Every row gives one point. Examples show where two turns around zero, p and q, send a point. Where does a point land after both, in the order given? Backwards means that the second turn is done in reverse. Each puzzle has new turns, and all numbers are rounded.

Turn p:
[ 5 23] => [10 22]
[-33 -27] => [-38 -20]
[1 7] => [2 7]
[27 -2] => [26 -7]
Turn q:
[-14  48] => [ 2 50]
[  3 -24] => [ -5 -24]
[ -5 -10] => [-8 -8]
[ 19 -19] => [ 12 -24]
[-2  5] => [0 5]
Where do these land?
q, then p: [-28  25] => [-12  36]
q, then p: [16 -1] => [13 -9]
q, then p: [ 12 -23] => [ -1 -26]

Turn p:
[ -1 -17  -5] => [  1 -18   0]
[ 38 -24  -5] => [ 41 -20   3]
[-30  26  18] => [-34  26   9]
[-7 14 -9] => [ -8  10 -13]
Turn q:
[  0 -13   5] => [ -2 -13   4]
[-48  10  -9] => [-45  21   1]
[31 13 17] => [36  4 11]
[ 17  -9 -13] => [ 12 -11 -16]
Where do these land?
p, then q: [ -3 -32  17] => [ -2 -27  24]
p, then q: [-15  29 -22] => [-17  25 -25]
q, then p backwards: [ 22 -23   4] => [ 13 -28 -10]
p, then q: [-3 27  1] => [-1 27 -5]

Turn p:
[11  0 13 19] => [ 8 -2 14 20]
[-28  10  25  -5] => [-19   9  29 -15]
[  1 -33 -15  18] => [-13 -27 -17  22]
[ 23   0 -21 -29] => [ 25  -3 -28 -20]
[-8 23 -2 -3] => [-2 24  2 -6]
Turn q:
[ 25  24 -22  31] => [ 17  22 -29  33]
[-19 -14 -32 -36] => [-19  -2 -21 -45]
[ -4 -12   8   3] => [ -2 -14   6   1]
[  9   2  14 -11] => [11  3 15 -7]
[ 2 -9  3  1] => [ 3 -9  1 -1]
[-13   9  29  12] => [-10   0  28  19]
Where do these land?
p, then q: [-15 -18  -8 -13] => [-15 -11  -6 -20]
p, then q backwards: [ 17  15 -10 -19] => [ 24   3 -14 -15]
q, then p: [-16   3  12  14] => [-17  -2  15  10]
q, then p: [-11   5  48  24] => [ -8 -13  46  26]
q, then p: [ -7   2 -19   5] => [-12   8 -15   0]
q, then p backwards: [ 32  -6 -23 -11] => [ 27   8 -19 -23]

Turn p:
[-25  24  18 -17 -21  15] => [-18  27  -3 -29 -18  15]
[-13  17  -4  -6  -9   3] => [ -8  17  -9 -11  -6  -4]
[ 39 -22 -10 -10   5   9] => [ 33 -26 -12   7  13  14]
[-27 -28 -14   5  16   3] => [-33 -16  -8  17  17   0]
[ -4 -10 -13 -10 -13 -15] => [ -5 -17 -11 -12  -3 -14]
[-4 24  8  8 28 -6] => [ 1 27 19  7 17 -9]
[ 18 -25  33   5 -13  -3] => [ 10 -27  26  -2 -18  20]
[  5   6 -22   7   9  -7] => [  7   3 -11  12   9 -18]
[11 16  4 17 -1  0] => [ 13  14   8  11 -10  -5]
Turn q:
[ 17 -11 -31   9  23  -9] => [ 13  -2 -36  17  15  -7]
[ -2   9 -11  16  12  -9] => [  1  18 -10  12  10  -3]
[ -5   3  11 -13 -24  -8] => [ -6   0  13 -15 -21 -10]
[-23 -16 -17  -4  30 -11] => [-24  -7 -18  10  29 -16]
[ -2  12   8 -20  15   5] => [  1  -2   7 -21  19   1]
[ 10  -6  27  12 -22   5] => [ 11  -5  27  10 -22   6]
[  5   9  14   2 -33  28] => [  3  -1  18 -10 -29  30]
Where do these land?
p, then q: [ 9  8 20 10 -7  0] => [ 11   0  18  -5 -14   7]
p, then q backwards: [-28  -5   8   1  27  11] => [-34   4   4  11  17  11]
q, then p: [23  5 13  2 17  9] => [24 -4  8 10 12 14]
q, then p: [ -3  18 -12  -1  -7   0] => [  3  15 -13 -11   0  -3]
q, then p: [ 10   5  11 -15  -2 -10] => [ 11 -10   8 -16   4  -2]
p, then q: [ -7 -30 -48  12 -26 -31] => [-22  -9 -32  31 -23 -44]
q, then p: [-4  0  8 -9 -2 22] => [-8 -4 -3 -4  4 23]

Turn p:
[  9  10 -28  -5 -48  33 -13 -17] => [  7  44 -39  16 -21  24  11  -3]
[  3 -20   5 -11   1  -7  20   0] => [ 15 -13   9 -16  -6   1  11 -10]
[ 40 -21  14  17  11  18  20   9] => [ 43 -26  10  25   7  11  -1  -7]
[  1  -4   7  33  -4 -15 -13  38] => [-11 -27  11  23 -22  -4 -16  27]
[-13  31   0  -7  10 -23   7  -9] => [-16  16  13 -13  17 -23   9  13]
[-16 -10 -42  -9  11 -12  13  -4] => [-15 -15 -25 -19   4  -9  34   0]
[ 14 -13  12 -14   9   4 -12   5] => [ 15  -9  -3 -11   5   7 -22  -3]
[-24  39  17   1  -8  17  -9  -2] => [-28  35  18   9  11  13  -9   6]
[-13 -12  15  -4  16 -16 -12 -20] => [-10  -5   5 -15   4 -21 -17 -22]
Turn q:
[ 10  -6   1  21  19 -26 -21  -7] => [ -1   0  21   8  22 -30  -9 -10]
[-15   7 -14  21 -14  22  33  -2] => [-12   8 -23  24 -15  25  11 -20]
[  6   0  -3   8  24 -15 -10  27] => [ -2   1   4  11  33 -13   5  18]
[-16  13  32 -31 -39  -2   4  -6] => [ -7   3   8 -22 -53   4   4  24]
[ 16  20   0  -4  39 -15 -35  -1] => [  7  25  15 -16  39 -24 -19  10]
[ 27 -13  10  11  27   1   1  -4] => [ 18  -1  26   5  26   5   3 -12]
[-32 -11  19 -30 -18   9   1 -13] => [-21 -17   3 -29 -32  16  -6   8]
[  3  -3 -28  -4 -13   0  23  -1] => [  7  -6 -29   2  -6   1  19 -15]
[  1  -7 -18   9 -26  25   4   6] => [ 11 -12 -26  19 -15  15  -9  -4]
Where do these land?
p, then q: [-23  22  -5  -3 -29 -24 -19  -8] => [-24  18 -20  -2 -24 -20   5  25]
p, then q: [-18  12  11 -16  -9  -9 -28  21] => [-13  -3 -12  -9  -8   0 -21  36]
p, then q: [ 2 14 -4 20 17 15 -2 -5] => [-15   6   7  15  21   1  -4 -13]
p, then q: [ 26 -16  18  10  23  -3  12 -23] => [ 20  -2  32  -6  14 -18   1 -24]
p, then q: [ 19 -17   2  -5   4  32  11 -17] => [ 25  11   3  -3   9  12  -9 -32]
p, then q backwards: [ 15 -21  15  28   0  13  19  -2] => [ 23 -25   6  27 -12   4  11  -5]
q, then p: [24  3 11  1 11 14 37 -3] => [ 25  14  15  19  22  14  15 -11]
q, then p backwards: [ -1  -2 -37 -24 -15 -22 -22  30] => [ 24   0 -41  -3  19 -33 -18   4]
p, then q: [-44   5 -11 -11  -2 -16  -9   7] => [-36  -9 -17 -20 -16   6   5  16]

Turn p:
[ 17   8  -2 -32 -46 -21   4   0  -7] => [  6   3  -6 -28 -39 -34   2  15  14]
[-19   8 -37  11  25   6  19  -6   4] => [-16  10 -34  13  18  15  17 -22   0]
[-2 35  1 -4 11 15 22 40 13] => [ 1 43  4  6 17  9 31 21 13]
[ -1   7  15  24  17 -24 -21  39 -17] => [ -4  11   7  23  27 -16 -17  37 -24]
[-40 -12  19  13 -16 -11  19 -15  22] => [-32 -22  19  29 -15  -3  12 -12  22]
[ 22 -10 -17 -18  16   9 -24   3   7] => [ 12   0 -10 -32  20  12 -20   0   2]
[-12   2  14  -2   7   5 -11  -2 -23] => [ -8   4  14  -1  -3   1  -4  -2 -27]
[ 40  23  19 -19  12  14   2 -19  24] => [ 42  15  23 -21  11  -6   5 -23  20]
[ 21 -27 -14  10 -33   4 -38 -29  -2] => [ 18 -27 -13  -9 -31   7 -50  -7   3]
[-25 -34   3  18   7   3  29 -11 -21] => [-17 -37  -4  21  -6  14  25  -6 -23]
Turn q:
[-18  33  10  40   9 -27  -4  -2   4] => [-16  40  -3  24  20 -26 -12 -16   6]
[-11 -31 -13 -19  26  12  23  27   2] => [-17 -42  -3 -17  22   1  22  14 -14]
[-17   7   8  24 -21 -38   6 -19 -17] => [ -9  27   0  21 -23 -32  -1 -23 -15]
[ 19  -4   1 -27 -14  29  22   0  23] => [  9 -17  10 -14 -11  28  30   7  25]
[  9 -16 -37  -8   2  35  11  17  -7] => [  5 -26 -24   1   6  31  20  25 -13]
[ 17 -25  22  -1  -2  38 -14 -13  11] => [ 10 -23  32   7  -5  36 -15   1   8]
[ 22  18  18  19  15 -33  -9  -8 -19] => [ 27  19   8  16   8 -38 -19  -2   1]
[ -9 -14 -30 -40  22  34  10  -9   3] => [  9 -32 -17 -34  15  35  20  -9 -14]
[-17  25  17   1 -19 -18 -17  11 -16] => [-12  39   6 -10 -12 -16 -14   9  -8]
[  5   5   4  10 -19 -33 -28  -6  17] => [ -7  12  -9   6 -23 -19 -31  -8  23]
Where do these land?
p, then q: [  1 -44  -3  -3 -10   4   8   9  -3] => [-17 -34   3  -4  -9  13   7  18 -11]
p, then q backwards: [ 23  41 -20  -1  25 -40  13  17 -36] => [ -6  36 -25  10  22 -39  18  15 -44]
p, then q backwards: [-17  -8   8  -9   5  -5  18   1  45] => [ 2  1 15  3  7  5 20  8 46]
p, then q: [-1 -1 12 14 -4 48 15 -1 23] => [ 6  2 28 19  6 39 17  3 20]
q, then p: [ 11  19 -28 -10  18 -21  11 -28  -9] => [ 25  -6 -36 -14   6 -20   4 -23   3]
q, then p: [  6  33   4   1 -14 -23 -39  21 -31] => [  0  48  -9  -9   2 -29 -27  26  -4]
p, then q: [-20 -15  -6  30 -15  12 -10  -4   4] => [-18   1   0  24  -5  28 -16   4  -8]
p, then q: [  1 -21   3  -2  37  14  -1 -10  28] => [ 10 -29  19  -5  28  18  -5 -22   1]
p, then q: [-37 -15  -5 -15 -17  39 -12   1   3] => [-23  14  17 -17 -11  47   6  -1 -12]
p, then q backwards: [ 43  27   4  -4 -21 -27 -14   7 -17] => [ 30  19   5 -10  -1 -40 -15   6 -33]
q, then p: [ -9 -16  32  -1  -4  -1  11 -13  -7] => [  2 -15  30   7 -16 -13   4  -4 -10]
